Every row gives one point. To make a cloud, some directions were put in groups of two or more. Within a group, all points are equally far from the middle, so they leave a hole (a ring in 2 directions, a hollow ball in 3). The other directions are filled evenly. Then the cloud was stretched, turned, moved and blurred a little. How many holes are there, and how many directions does each take, smallest first?

Cloud:
[[-44  50 -40]
 [ 27 -19 -33]
 [-16  77   1]
 [-13  21 -15]
 [-23  33   9]
 [-10 -26  39]
 [ 24   2  57]
 [-27   1 -35]
 [ -9 -23  19]
 [ 19 -35  47]
 [  1 -39  10]
 [-53  32 -16]
 [-10  21 -40]
 [ 45  54 -13]
 [-92  15  46]
 [-12  15 -21]
 [-75  34   0]
 [-28  20 -29]
 [ -8  27   0]]
Holes: 0

Cloud, 32 rows:
[[ 16 -39  23  11]
 [ 58 -56 -58   5]
 [ 11  22  -6  39]
 [ -9  40 -13 -41]
 [-16 -31 -38  11]
 [-34  10 -29  13]
 [ 61 -31 -60   7]
 [ -9 -32 -26  32]
 [ -4 -39   3 -56]
 [  9  16   1 -44]
 [ 17 -47  23 -41]
 [ 23 -23 -50  24]
 [-21  50  12 -30]
 [-25 -35  10 -45]
 [ 67  -6 -36 -21]
 [-11 -13 -38  26]
 [-12 -25  -7 -50]
 [ 44 -29 -58  16]
 [ -3  38 -70  -8]
 [ 25 -23 -26  28]
 [-37  -8  -9 -22]
 [-18  46 -54   4]
 [  2 -37  -8 -59]
 [-33  22  -3 -29]
 [ 64 -59 -24 -24]
 [ 23 -28 -62  17]
 [ 15 -58 -67 -13]
 [-10 -66 -10 -56]
 [ 20  15  10   9]
 [ -9  17 -19  49]
 [ 27 -17 -28  28]
 [ 54   4 -61  16]]
Holes: 1 (2)

Cloud, 48 rows:
[[ -6  59  25   2  52 -23]
 [ 15 -26 -28  34  63 -48]
 [-24 -37 -23  16  19 -73]
 [ 36  -1  55 -42   4 -22]
 [ 46  13   1  32  32 -49]
 [-33 -31  67  14  27  10]
 [-25 -49  28   6  40 -57]
 [  9   0 -10  -6   2  67]
 [ 45   6  54  19  40 -12]
 [  1  63 -35  -5 -32 -33]
 [ 36 -23  33 -20  11  42]
 [ 15   7  43  19  38  51]
 [-32 -18 -64  44 -18   3]
 [ -1  38 -40  67  20 -11]
 [-25 -35  43  37  60 -14]
 [ 22 -41  25 -16 -26  13]
 [ 33 -49  10  35  45 -19]
 [-16  32   5  41  -6  39]
 [-58 -25  26  44  26 -11]
 [ 12 -48  29   0 -14 -42]
 [-16 -19 -47  26 -19 -64]
 [-66 -41   1  13  -8 -47]
 [ 16   0   2 -12  71 -11]
 [ -8  49 -41 -21   9 -26]
 [-50 -34  44 -17   9  25]
 [-34 -33   5 -16  45 -32]
 [-33 -22 -26  56   2  22]
 [-33  58  -2  22   0  37]
 [ 10 -29  58  23  13  11]
 [ 43  35  -4  46  54  15]
 [ 21 -44  50   7  40 -42]
 [-12   9   2 -31  -9  52]
 [-40 -57   5  29  37   8]
 [ 42  21 -12   0 -37  -6]
 [  4  30   4 -39 -16  40]
 [ 32 -49  -1   3  62  -7]
 [ 34 -53  24 -29   7 -13]
 [ -9  15 -44  72  30 -23]
 [-16  28   7  44  76  -6]
 [ 10  45 -33   3  43 -41]
 [ 30  43 -16 -28 -30 -33]
 [-17  28 -19 -35 -64 -12]
 [ 37  50 -43  28  38 -20]
 [-55 -52 -12   1   6 -41]
 [ 39   2  31  -5  48  44]
 [-64  37  -2 -27 -37  -9]
 [ -1 -20  -1 -24  56 -21]
 [ 53   5  54 -10  45  -2]]
Holes: 1 (6)
